Every row gives one point. The points of each table are mixes of a few directions, plus a little noise. Count the directions of each table, and those that both share. Where both have some left over, give the other angles between the two spaces (their principal angles), to ten degrees, smallest first.
In the rows, zero is written as 128.

First:
[[ 96 101 140]
 [171 165 112]
 [ 80  88 145]
 [166 159 115]]
Second:
[[150 146 120]
 [175 168 111]
 [ 66  76 150]
 [121 122 130]]
Directions: first 1, second 1, shared 1

First:
[[126 146 102  90 115  69]
 [ 54 129 121 176 160 166]
 [109 115 126  79 150 119]
 [168 116 142 152 153 185]
 [147 135 133 116  85  88]
 [164 150 108 115 103  82]
 [127 105 164 168 131 188]]
Second:
[[167 113 142  85 127 124]
 [ 69 131 129 169 130 143]
 [149  88 171  79 130 151]
 [ 98 184  62 158 126  71]
 [ 88 164  71 165 172 128]
 [120  94 178 120 103 148]
 [194 124 146 134 101 135]
 [139 126 126 112 134 124]]
Directions: first 4, second 4, shared 4

First:
[[158 137  66 131 198 135 109 154 103 140 151]
 [ 84 122 203 114  60 113 174 157 205 104  93]
 [104 101  46 132 135 119 107 106 115 169 136]
 [137 156 108 116 166 141 117 153 105 114 131]
 [120 134 157 126  92 104 158 140 138 136 138]
 [157 123  95 135 155 116  98 128  73 108 112]
 [117  79  78 139 132 114 108 118 141 137 102]
 [112 169 138 105 146 167 111 131 110  98 115]
 [183  91 223 175 100 150 147  46 171 162 175]
 [110 167 168 108  96 122 151 147 118 112 128]]
Second (11 x 11):
[[ 98  94 144  56 150 107 157  84 103 165  89]
 [133 156 182 122 174  95  89 108  72 175 116]
 [144 165 147  73 141 102 199  73  99 111 105]
 [108 118 180 106 178  96  75 109  74 202 105]
 [104  96 146 141 149 124  61 146 115 181 125]
 [128 119 104 136 107 143 142 140 153 106 136]
 [147 140  86 151  87 154 168 146 173  67 149]
 [119 105 101 123 107 144 147 136 155 111 129]
 [123 115 110 121 114 137 147 129 145 114 128]
 [156 158 103 182  99 150 127 161 160  80 161]
 [147 142 104 197 102 155  95 177 162  97 165]]
Directions: first 6, second 3, shared 0; angles 30, 70, 70

First (8 x 14):
[[150 111 169 159 125  46  85 114  98 144 137 138 135 110]
 [100  71 142 169 153 101  89 117 152 126 124 160 156 123]
 [115 126 148 110 125 143 166 128 148 131 130 124 112 111]
 [119 181 104  79 106 152 164 148 134 119 131  87 171 155]
 [155 134 100 143  88 206 137 111 130 128 133 112  19 120]
 [142 138 102 153 127 108  98 115 108 138 139 117 133 115]
 [131 147 118 105 118 137 122 149 122 110 116 122 161 177]
 [112 115 140 107 181 131 161 141 132 127 115 164 136 114]]
Second (10 x 14):
[[ 65 249  98  84 143 137 192 157 143 200 186 172 196 128]
 [172 109 134 140 109 121 131 151 132 136 125 113 120 117]
 [145 105 123 160 105 113 143 125 115 114 120 118 111 105]
 [ 46 137 150  90 138 133  98  66 114  73 167 151 147  96]
 [137 108 151 113 135 142  80 146 144 130 136 101 121 144]
 [121 152 135 100 134 130 141 119 136 119 144 154 143 111]
 [164  87 126 139 128 124 114 112 110 128  80 126 125 152]
 [134 132 112 163 139 132 141 154 146 131 115 106  87 149]
 [155 107 135 133 138 131 122 118 136 103 101 132 103 135]
 [141  96 117 159 111 117 118 133 106 148 106 104 129 142]]
Directions: first 6, second 6, shared 0; angles 40, 40, 50, 60, 70, 70

First:
[[127 151 118 116 120 105 138 135 136 143 113 137 127 131 112 125 117 139
  137  96]
 [129 113 135 136 133 142 121 123 123 118 138 122 129 127 138 130 135 121
  122 148]
 [133  42 168 174 156 214  90 101  99  72 184  93 133 118 189 140 170  88
   93 249]
 [126 159 113 112 118  98 142 137 138 148 108 140 126 131 106 124 113 142
  140  85]
 [129 110 136 137 133 146 120 122 122 116 140 121 130 126 141 130 137 120
  121 153]
 [129 102 141 142 137 154 116 120 119 111 146 117 129 124 147 132 142 116
  117 166]
 [125 181 103 101 110  75 151 145 146 162  94 150 125 134  90 120 102 152
  149  55]
 [126 167 109 108 115  90 145 140 141 153 102 144 126 133 100 123 109 146
  144  74]]
Second:
[[165 161 148 122 133 185 116 139 125  86 119 144  97  79 128 156 124 152
   87 190]
 [104 137  99 115 122  70 141 134 143 161 114 147 144 151  99 113 109 126
  163  36]
 [112  80 122 143 125 100 100 125 150 119 130 121 176 170 130 123 117  98
  159  76]
 [130 123 127 119 119  94 123 136 157 148 151 116 136 188 122 148 143 109
  153 114]
 [127 138 129 120 137 166 152 142 111  90 127 132 127  80 148 120 122 146
   97 150]
 [ 92  87 116 141 158 123 131 102 105 165 177 143 108 140 125 124 160  95
  143 119]
 [163 168 150 117  98 141 149 148 134 106 101  83 136 123 154 125 123 159
  103 189]
 [131 131 133 145 134 146 113  99  99 148 106 138  99  92 118 113 125 137
  118 150]]
Directions: first 1, second 6, shared 1

First:
[[121  95 160 114 145 151 127 151  59 138  16 160  65 142  93 112 113 212
  108 139 104 118 102  53 110 150 132 120 160  92  66 126]
 [116 111 124 113 147 139 106 109 122 143 189  90 152 112 153 154 100 123
  169 140 146 127 127 174 124 118  95 124 153 131 139 111]
 [122 116 123 133 143 131 112 115 137 134 156  98 133 125 147 150 118 117
  151 131 135 125 128 145 125 115 113 127 144 131 121 117]
 [227 215  67 204  98  30 204  98 217 126  99  83 156 167  93 180 153  54
  131 120 142 141 182  50 150  96 141 196 161 131 123 108]
 [125 114 127 114 137 127 116 129 106 136 124 121 130 126 127 137 110 143
  139 142 143 127 122 123 119 130 117 133 149 118 121 113]
 [ 83  80 124 154 150 132  64 143 163 107 123 126  91 147 176 127 159  87
  106 112 139 118 110 122 111 108 159 118  94 142  87 126]
 [105  92 107 101 134 103  73 150 105 123 133 132 141 131 147 131 114 112
  124 151 191 129 114 124 102 130 137 146 128 119 131  95]
 [156 149 106 135 117  94 144 124 138 130 123 118 147 136 115 143 125 111
  131 136 149 133 142 107 129 124 129 153 143 124 136 113]
 [115 100 140 113 133 130 111 157  85 125  54 162  92 141 111 109 125 167
  101 138 132 124 107  77 110 145 145 129 132 106  95 123]
 [115 186 190 109  86 216 205 122 133 115 187 197 141  81 105  44 164 162
  100  81  19 136 135 233 180 162 130  55  35 167 214 226]
 [124 149 137 118 119 154 146 110 142 131 204 121 161 102 139 121 126 118
  147 118 109 133 138 200 147 129 110 107 108 149 176 150]]
Second:
[[129 129 129 129 129 128 128 129 130 128 127 130 125 128 130 128 129 127
  128 128 125 127 126 126 128 128 128 126 128 127 126 128]
 [136 137 137 146 143 134 128 141 150 122 113 156  85 129 150 125 146 119
  135 128  90 119 114 107 134 131 133  97 129 125 100 128]
 [105 103 105  81  87 112 128  94  68 144 169  51 242 126  69 135  80 151
  109 129 230 150 166 187 111 119 113 212 127 135 203 128]
 [148 150 149 171 164 143 128 158 181 113  92 197  25 131 181 122 172 107
  145 127  37 108  94  75 142 136 142  53 128 121  61 128]
 [110 109 110  92  97 116 128 102  82 140 160  69 216 126  82 132  91 146
  113 129 207 145 157 173 115 121 116 193 128 134 185 128]
 [152 153 152 178 171 145 128 164 191 111  85 209   9 131 189 122 178 103
  148 127  21 104  89  67 145 137 143  40 129 121  50 128]
 [124 124 124 121 123 125 128 123 120 130 134 116 145 128 118 129 120 131
  125 128 143 131 134 136 125 126 126 141 128 129 139 128]
 [118 117 118 107 110 121 128 114 102 135 145  95 177 127 102 131 107 138
  120 128 171 137 144 153 121 124 122 164 127 131 160 129]]
Directions: first 5, second 1, shared 0; angles 40

First:
[[145 161 104 116  71  83  74  89  63 111 170 145  94 171 197 126 131 107
  110 117 190 146 130 105 184  85 118 159 166 103 113 120]
 [ 82 103 157 110 144 159 140 143 103 131 113 147 151  85 106  95 158 168
  164 156  81 119 140 102 117 184 163 144 148 137 139 147]
 [114 145 163 124 154 108 171 151 129 125 131  73 133  92 156 150 159 122
  193 177 127  85  94 125  97 127 116  69 142 172 121 143]
 [119 119 114 118  99 135  90 109  87 125 138 169 122 142 129 102 123 144
  108 109 131 150 154 105 160 138 148 178 143  99 131 128]
 [151 124 102 136 117 135 108 113 149 130 123 153 124 159 111 126 106 117
   77  95 135 156 140 146 142 115 122 152 111 106 131 112]
 [139 124 113 152 130 129 131 137 148 135 131 106 120 134 106 150  81 128
  125  97 136 118 136 133 116 115 123 117  89 117 126 128]
 [161 115 104 144 140 151 129 123 196 137 102 150 136 156  84 133 103 111
   61  93 117 160 134 172 121 119 114 136  90 115 136 105]
 [171 152 138 130 164 113 172 132 212 127 102 101 140 140 142 157 166  72
  100 159 131 134  79 194  99  95  78  68 125 171 125 103]
 [ 86 124 162 109 137 129 143 143  83 125 133 117 138  85 144 113 164 155
  192 171 108 100 124  93 119 162 151 120 161 149 129 152]
 [148 126  92 149 102 125  96 115 127 131 142 136 109 161 114 138  71 126
   93  74 153 142 152 126 147 105 127 153  96  91 126 120]
 [ 91 116 159 120 149 140 154 152 111 131 122 111 143  83 119 120 147 156
  184 159  98  99 126 106 105 164 148 112 138 149 132 150]]
Second:
[[105 142 110  39 130 127  50  53 101 140 135 136  92 132 123 152  64  94
   54 121  71  95 227  72 157 159 181 230 148   7 135  95]
 [119 120 151 161 129 132 164 167 119 119 124 133 150 112 135 105 181 159
  183 148 145 140  83 140 117 130 114  82 135 191 126 154]
 [131 150 131 137 131 114 116 123 133 121 128 134 120 143 138 146 143 125
  124 127 143 138 129 134 138 111 115 114 120 129 123 128]
 [110 134 148 135 131 126 133 140 110 120 127 140 135 119 140 121 171 149
  159 147 133 134 116 122 132 134 127 111 140 152 126 144]
 [142 110 122 148 125 136 156 148 143 131 127 117 140 124 119 115 121 130
  138 122 136 131 102 145 112 123 118 111 120 154 129 131]
 [ 93 167 150 101 135 110  81 101  93 116 129 156 111 132 153 147 170 137
  130 151 119 129 164  96 159 136 142 142 148 100 124 133]
 [139 147 139 169 130 113 142 150 142 116 125 133 132 143 142 139 170 137
  151 130 165 150  93 154 129  99  95  76 114 172 120 141]
 [123  58  96  60 119 174 136 107 117 160 133 100 134  87  82  85  21 110
   91 116  55  80 173  93 101 189 189 225 149  63 149 103]
 [146 129 126 159 127 125 148 147 148 125 126 122 134 137 129 130 137 129
  137 121 151 140  99 153 120 108 105  95 113 159 125 133]
 [164 138 114 167 126 116 141 139 168 126 127 116 125 155 128 148 120 113
  115 105 164 146 102 166 122  88  93  91  97 149 122 123]
 [136 113 121 130 125 136 141 133 135 133 128 119 133 123 119 120 111 125
  126 122 125 124 122 133 118 131 128 131 125 131 131 126]]
Directions: first 4, second 3, shared 1; angles 50, 50

First (11 x 32):
[[211 129 161 108 148 138  71 101  84  63 185 173  70 142 159 125 101 117
  137 110 176 115 124 133 176 137 129 109 118 179 149 117]
 [117 117 128 145 123 139 136 124 136 141 127 119 152 130 122 127 134 131
  132 141 125 128 117 122 107 116 121 133 138 119 118 136]
 [152 127 149 168 116 148 117 178 150 136 118 156 156 174  90 121 145 155
  152 100 107 131 110 122 126 145 107 132 163 128 127 184]
 [123 120 105 110 115 141 108  90  98 120 158  92 122  68 170 145  84 119
  137 190 157 130 144 125 105  83 112 139 121 157 117  88]
 [145  97 166 189 127 166 134 129 154 137 138 152 178 189  94 108 162 141
  145 113 124 121  78 114 106 127 116 124 165 107 115 181]
 [ 65 130 121 106 156  84 197  96 151 152  91 114 124 136 119 112 176  98
   74 102 112 121 124 136 134 150 183 111  91  64 131 100]
 [ 32 109  96 141 118 122 197 100 161 189  92  66 187  99 120 129 156 118
  105 171 103 132 121 121  67  96 139 142 124  67 100 110]
 [112 132  91 114 101 137 108 128 110 136 136  87 133  64 156 153  82 135
  147 188 134 140 157 126 101  89  99 151 131 158 116 103]
 [154 119 159 110 165 116 132  76 112  93 154 157  89 155 143 110 145  99
  100  98 158 111 110 134 161 145 164 100 102 119 142 108]
 [139 193 105  96 113  83 109 248 141 131  67 154  86 132  96 144 118 162
  136  64  75 148 185 145 184 191 124 137 124 151 159 155]
 [156 136 128 121 123 133  99 139 112 110 143 136 110 119 138 136 105 134
  142 130 137 131 139 130 141 127 115 131 131 157 134 127]]
Second:
[[128 125 114 144 103 151 108 149 129 140 131 111 152 107 128 141 105 147
  155 161 123 136 133 121 101 105  95 147 151 148 115 141]
 [  7 124  92  98 150  75 233  77 161 184  71  70 146 100 125 120 180  89
   59 137 102 126 133 134 101 127 188 121  81  38 116  74]
 [194 127 171 117 160 127  99 102 104  75 165 183  78 170 139 113 134 112
  120  81 161 112 111 134 180 156 148  99 115 147 152 127]
 [122 130 128 122 134 119 137 125 131 129 123 130 125 131 127 126 136 123
  120 119 127 127 128 130 133 134 138 124 122 121 131 123]
 [137 130 115 147  98 151 102 168 130 138 129 117 152 112 121 141 102 155
  163 154 117 139 138 121 105 109  88 150 156 154 118 151]
 [ 97  97  90 159  80 182 111 106 120 161 155  57 195  57 155 153  79 145
  170 243 141 139 129 109  40  41  69 168 162 152  85 118]
 [151 138 153 111 157 106 133 122 126 104 127 166  89 164 121 113 151 114
  105  75 133 118 122 136 172 166 160 104 108 118 149 126]
 [144 133 138 125 135 124 122 135 127 117 129 145 115 142 124 124 132 128
  127 108 129 126 128 131 146 143 134 122 125 132 137 134]
 [170 147 148 125 137 118 105 169 129 106 123 174  98 165 110 122 135 139
  133  75 120 127 131 136 170 169 132 117 130 143 149 154]]
Directions: first 4, second 3, shared 3

First:
[[136 150 136 146 107 148 129 117 122 105 131 117 108 134 141 161 144 153
  130 118 128 148 139 125 116 121 133 109 125 124 117 153]
 [101 180 168 124 164 137 132 151  75 140 126 149 117 144  96 157 107 112
  139 136 165 153 164 158  94 106 123 145 133 108 115 141]
 [100 146 143 109 171 120 124 158 111 155 137 140 131 135  96 131 107  98
  134 138 152 129 145 143 122 123 123 151 127 116 127 122]
 [128 114 122 122 133 120 129 128 132 136 125 132 137 123 126 110 123 120
  127 132 125 119 121 127 135 131 125 134 130 131 134 117]
 [124 107 106 115 134 118 117 138 170 139 152 109 129 124 129 123 138 121
  119 122 118 110 120 109 154 146 132 129 115 131 135 120]
 [115 127 121 114 146 122 119 146 149 143 151 118 127 132 117 133 130 115
  125 126 132 120 133 121 141 138 130 134 118 124 131 123]
 [126 142 140 134 129 132 131 127 108 124 120 135 123 131 123 136 124 130
  131 130 136 138 136 137 115 119 126 128 132 124 123 134]
 [225  22  72 174   7 124 156  24 157  66  54 132 164  82 218  37 152 192
  120 123  42  98  39  96 150 138 126  86 158 177 152 106]
 [ 95 125 117  95 176 110 110 170 163 165 167 113 130 134 100 131 123  93
  122 129 141 110 138 120 153 145 129 147 109 120 134 114]
 [131 164 152 147 116 148 135 120  93 109 118 134 111 135 132 159 131 147
  136 125 139 155 146 141 100 111 129 120 133 120 114 151]]
Second:
[[ 70 168 159  95 206 136 131 219  65 163 122 106 128 160  94 174  99  53
  123 111 170 142 178 136  85  92 123 174 133  91 127 115]
 [135 129 111 135 107 133 114 116 174 116 158 108 112 126 140 148 155 155
  123 120 117 127 126 111 151 147 139 106 110 134 123 144]
 [141 106 116 133 111 131 136 127 125 116 106 114 136 124 149 120 131 128
  121 115 110 124 116 114 124 121 127 126 137 133 136 120]
 [116 149 123 124 134 135 109 141 165 129 174 102 103 138 125 170 152 140
  124 117 135 134 146 115 145 143 139 114 104 122 119 150]
 [130 107 138 124 139 124 152 140  66 133  68 146 159 125 132  94  96  91
  129 131 126 125 120 139  95  97 115 155 161 125 141  97]
 [134 132 114 135 112 132 113 119 174 117 163 107 109 128 137 152 154 154
  123 120 120 129 129 111 150 148 137 107 108 132 122 148]
 [128 131 154 127 143 112 141 108  85 147  98 191 151 117 101  78  90 119
  146 165 143 127 119 169 115 119 115 148 148 134 128 114]
 [172  81 128 146  87 113 155  65  95 116  59 185 167  98 146  42 102 144
  139 157 102 114  79 150 123 122 113 128 163 156 142 102]
 [121 133 114 124 127 140 118 153 153 119 151  81 110 139 140 171 152 128
  114 101 123 130 141 100 134 133 138 119 113 118 126 139]
 [133 145 126 136 114 124 108  96 180 126 178 142 108 122 117 136 148 169
  136 143 130 132 127 133 160 159 135 103 104 137 116 154]]
Directions: first 3, second 3, shared 2; angles 90

First:
[[137 168 136  91 166 153 114 131 138 130  89 117 119 101 137  81 116  66
  154 117  87  92 144 115 140 116  92 134 166 139 145  78]
 [143  84 121 107 149  86 142 149 144 156 158 168 108 123 130 107 140 192
   91 118 138 134 166 160 109 169 121 130  91 174 117 159]
 [129  58 101 173 106  83 167 124 120 120 178 124 146 164 124 142 152 248
  114 136 165 166 116 145 101 166 178 105  95 129 119 201]
 [116 177 126 140 130 175 109  88 130 101  94  71 158 120 124 114 114  81
  200 137  97 120  96  86 143 103 137 108 183  92 153  96]
 [124 197 167  68 138 164  72 144 141 165  99 177  91  89 124 143 102   8
  106 119 109 108 154 128 157  88  72 164 125 141 118  63]
 [108 138 141 121  87 133  82 107 147 175 172 186 121 121 103 200 115 134
  104 143 159 184 130 137 132 122 141 131  73 127 105 156]
 [137 134 113 149 148 141 159 125 109  79  87  60 148 138 145  82 136 112
  169 125 101  90 106 106 129 120 131 118 186 107 153 102]
 [136  77 114 172  99  89 171 153  96 101 147 121 132 168 135 154 154 184
   86 130 168 134 113 147 110 138 154 134 106 119 113 166]]
Second, 8 rows:
[[ 98 207 145 106 118 194  54  65 159 151 117 124 141  93 104 152  90  55
  197 143  99 158 111  88 156  94 129 111 147 101 139  93]
 [134  79  95 197 115 109 195 127  91  64 123  51 167 176 142 111 156 196
  151 134 140 120  86 116 109 142 173 103 159  95 145 160]
 [131  95 114 117 147 105 128 112 154 150 160 142 129 119 123  99 130 205
  142 128 123 151 147 139 113 167 143 105 109 156 128 166]
 [142  97 122 160 119 104 177 170  88  88 112 109 127 162 145 132 152 133
   89 121 146  94 118 139 119 123 129 145 134 119 122 129]
 [112 134 112 112 142 144  89  57 180 165 163 126 152 102 103 100 109 194
  202 143 104 183 130 108 124 162 157  78 125 140 144 165]
 [126 150 136 140 115 144 131 138 110 110 104 113 128 135 134 146 127  80
  123 129 130 113 113 119 138  99 121 141 144 105 127 105]
 [128 151 155  53 149 128  77 138 169 199 145 214  85  83 117 132 110  92
   92 118 121 136 183 154 138 135  85 151  82 178 112 113]
 [152 112 144 139 118 101 175 217  74  99  97 147  93 156 154 150 151  70
   33 109 158  67 135 159 127  98  91 188 122 131 106  97]]
Directions: first 4, second 3, shared 3

First, 9 rows:
[[122 143 156 107 146 148 130 135  91  93  98 135 135 149  97  92 177 128
  167 153 177 124 132 133 136 129 123 131 132 136 132  95]
 [ 68 114 157 132 174 114 106  84  93 128  77  91 200 144 178 190 127 114
   98 163 125 193  66 114  92 137 101 136 167 123 186 169]
 [174 114 122 127  76 117 114 169 165 135 151 140  60  89 104  61 108 140
  110  81 102 101 195 126 114 112 139 139 116 121  74 121]
 [135 151 135 115 116 138 140 148 112  93 125 131  98 135  94  59 172 118
  168 130 160 125 151 144 130 129 162 130 117 120 133  92]
 [124 120 139 118 194 183 148  86  76 107  93  95 210 156 133 178 146 149
  170 165 191 149  50 103 135 133 110 136 115 118 198 111]
 [119  96 107 138 105 111 109 126 177 148 169 128 120 130 160 139  78 134
   87  70  79  94 110 143 106 135 136 102 129 126 108 141]
 [174 190  78 141  67 121 181 169 154 119 189 151  32 108  80  49 158  99
  178 117 127 113 200 160 172 127 216 124  80 113 115  94]
 [ 95 124 132 130 144 111 117 114 135 152 128 152 155 147 149 190 113 126
  103 142 107 110 111 134 148 135  88 109 152 159 104 150]
 [140  99 127 143 129 108 107 119 149 177 121 127 142  93 157 193  74 144
   69 129  83 143 136  93 121 114  78 147 144 136 104 180]]
Second, 8 rows:
[[146 124 167  99 159 164 120 140  92 111  88 157 147 141  83 122 161 159
  160 160 185  92 145 109 157 118  66 138 133 160  92  95]
 [136 127 140 118 135 144 129 131 114 113 116 127 131 131 112 111 144 136
  144 134 152 123 131 123 129 124 123 136 123 128 129 112]
 [ 62 119 138 127 116 105 105 114 123  78 124  77 130 159 165  58 149  91
  121  86 116 169  78 171  45 151 202 107 147  88 195 119]
 [133 153  71 149 155 153 185  94 139 160 181 144 167 155 143 231 108 130
  159 152 133  99  73 134 203 144 137  98  91 141 152 127]
 [144 118 172 103 151 135 101 151 113 152  86 191 140 123  93 165 132 163
  113 168 146  77 178 102 176 110  13 140 157 191  32 131]
 [190 134  79 163  68 112 151 144 163 143 164  76  60  55 135  74  95 113
  113  91  87 195 171 110  88 112 215 167  87  61 172 153]
 [129 135 104 141 125 125 143 118 139 141 150 126 129 128 140 153 113 122
  127 127 116 129 116 131 140 132 144 121 117 124 141 137]
 [ 85 110 151 126 113  88  87 131 138 126 115 128 121 132 155 109 122 110
   83 109  91 140 133 145  86 134 123 120 167 132 112 150]]
Directions: first 6, second 4, shared 4
